Each wall is flat, endless, passes through zero and stands at right angles to its row. A trip goes straight from one point to another. Which walls does it cross, in order?

Walls:
(1): 18; 6; -22
(2): -8; 25; -3
(3): -8; 29; 19
(4): 9; -14; -4
(5): 20; -17; -10
(6): -42; 24; 3
(7): 24; -7; -22
Trips:
-3; -20; 11 to -1; -23; -25 -> 7, 1
21; 31; -35 to 18; 29; 5 -> 5
-8; -23; 28 to 11; 3; 25 -> 3, 4
-3; 25; -18 to 6; -16; 5 -> 5, 3, 6, 4, 2, 1
3; -24; -13 to -14; 1; -1 -> 1, 6, 7, 5, 4, 2, 3

Walls:
(1): -59; 2; -2; -9; 9; -15; 13; -11; 14; -8; 0; 2
(2): -1; -4; -3; 60; 10; 8; 2; -16; 10; 47; -19; -16
(3): -20; -1; -13; -14; 0; -3; 4; 7; 17; 47; 13; -41
(4): -16; 19; 13; 13; 24; 10; -3; -11; 4; -9; 45; 16
(5): -11; -22; 14; -20; 0; -7; 24; -29; -45; -16; 19; 17
(6): 26; 7; -45; -8; 34; -36; -9; 4; -4; 13; 15; -22
(7): 19; 22; -27; -26; 25; -11; -11; 5; -12; 19; -5; -48
(8): -8; -13; -16; 16; -5; 0; 20; -45; -35; -7; 3; 22
(9): -24; -33; -32; -21; -22; -19; 1; 11; -3; 22; -16; 25
Trips:
-20; -12; -11; -9; -20; -18; -15; -12; 29; -19; -12; 14 to 3; 11; 15; -19; 18; 21; 1; -15; 6; -27; -1; -5 -> 8, 5, 4, 9, 7
-29; -6; 17; -8; -9; 2; -9; -10; -20; -29; -8; 9 to 6; -13; 2; -1; -14; -4; 26; -15; 3; -5; -22; -10 -> 4, 2
